Each row is a point. The ring and each string are closed loops that go straight from each point to the next, and from the last back to the first. Before rounding, they use only three directions, however many columns there are. Count how often each string passes through the ring. Passing back the other way cancels.

Ring (9 x 3):
1.78 0.42 -0.02
0.98 1.39 -0.62
-0.45 1.79 -1.16
-2.33 0.76 -1.50
-3.10 -0.79 -0.95
-2.99 -1.78 0.06
-1.94 -2.40 1.43
0.43 -2.10 1.83
1.52 -1.36 1.22
String (23 x 3):
-1.66 2.34 -0.19
-1.22 0.37 0.20
-1.45 -0.33 -1.51
-3.16 -0.68 -3.28
-4.42 -0.54 -1.74
-3.98 -0.45 0.26
-1.66 -0.52 0.50
-1.22 -1.08 -0.03
-1.72 -0.96 1.07
-2.44 -1.75 2.76
-1.53 -3.71 2.50
-0.24 -3.24 1.11
0.12 -2.21 0.03
-0.44 -0.70 0.56
1.14 -1.95 0.16
3.60 -2.26 0.43
3.13 -0.72 0.56
2.60 -0.90 -1.19
1.09 -0.39 -0.92
-0.20 0.64 0.60
0.54 2.70 0.26
0.50 3.49 -1.49
-0.79 3.82 -1.45
Times through: 0
String (25 x 3):
-1.86 -0.18 -2.85
-2.52 1.38 -2.91
-2.27 2.57 -1.60
-1.29 1.64 -0.15
-0.78 0.62 0.10
0.26 0.29 -1.71
1.54 1.09 -2.27
2.18 2.30 -0.68
1.81 1.83 0.39
0.38 0.63 0.69
0.25 -0.34 -0.18
1.70 -0.57 -1.11
2.92 -0.18 -1.49
3.31 0.97 -1.16
1.40 2.46 0.88
-0.19 1.76 1.17
-0.14 0.52 -0.38
-0.57 0.52 -0.15
-0.37 -0.23 -1.68
-1.00 0.74 -3.21
-2.53 2.13 -2.55
-3.36 2.34 -1.54
-3.11 1.90 -0.16
-2.03 0.71 -0.07
-1.45 -0.23 -1.12
Times through: 4

Ring (10 x 8):
-0.53 -0.63 1.64 0.25 0.05 -0.24 0.48 -0.79
0.65 -0.35 -0.82 -2.10 0.82 0.02 -1.16 -1.46
1.42 0.07 -2.28 -3.34 1.14 0.33 -2.25 -1.54
1.53 0.68 -3.14 -3.58 0.94 0.58 -2.55 -1.18
0.32 1.80 -3.35 -2.09 -0.29 0.70 -1.33 -0.05
-0.60 2.16 -2.77 -0.79 -1.03 0.63 -0.26 0.56
-1.73 2.04 -0.76 1.32 -1.81 0.41 1.26 1.21
-2.02 1.13 1.73 2.61 -1.78 0.16 1.94 1.22
-1.70 0.06 3.32 2.74 -1.22 -0.08 1.88 0.70
-1.26 -0.49 3.24 1.98 -0.65 -0.22 1.44 0.04
String (26 x 8):
-0.69 0.43 0.92 0.62 -0.59 0.17 0.43 0.15
-0.80 -0.37 3.54 1.97 -0.58 0.06 0.90 0.38
-1.99 -0.71 5.28 3.76 -1.19 -0.33 2.51 0.64
-2.27 -0.49 4.09 3.28 -1.24 -0.48 2.70 0.32
-1.44 0.01 1.69 1.37 -0.78 -0.23 1.45 -0.10
-1.30 0.32 0.52 0.68 -0.72 -0.17 1.14 -0.24
-1.18 -0.60 1.44 0.58 -0.22 -0.49 1.23 -0.92
-0.03 -1.00 1.17 -0.69 0.59 -0.31 -0.08 -1.40
0.87 -1.03 0.70 -1.66 1.09 -0.05 -1.17 -1.55
0.61 -0.45 -1.59 -2.67 1.00 -0.16 -1.14 -1.94
0.25 0.38 -2.79 -2.67 0.52 -0.01 -0.95 -1.53
-0.17 0.72 -1.67 -1.35 -0.09 0.17 -0.44 -0.64
1.50 -0.17 -0.84 -2.56 1.08 0.43 -2.19 -1.15
2.43 -0.02 -2.49 -4.25 1.68 0.64 -3.44 -1.62
2.51 1.10 -5.62 -5.70 1.54 0.84 -3.98 -1.71
0.78 1.72 -4.75 -3.44 0.21 0.64 -1.97 -0.74
-0.08 0.76 -0.89 -0.84 -0.21 0.33 -0.49 -0.23
1.15 0.59 -1.03 -1.91 0.46 0.69 -1.93 -0.35
0.02 2.45 -3.98 -1.86 -0.73 0.85 -1.14 0.41
-2.10 4.04 -5.56 -0.36 -2.43 0.69 0.98 1.37
-1.59 2.29 -2.34 0.29 -1.63 0.39 0.92 0.80
-0.15 0.56 0.09 -0.24 -0.29 0.33 -0.29 -0.02
-0.09 0.52 1.06 0.37 -0.41 0.47 -0.28 0.39
-2.08 1.62 1.29 2.70 -2.05 0.34 1.89 1.62
-3.23 1.91 1.40 3.78 -2.76 0.08 3.21 1.89
-2.68 1.45 0.94 2.74 -2.14 -0.02 2.60 1.18
Times through: 4
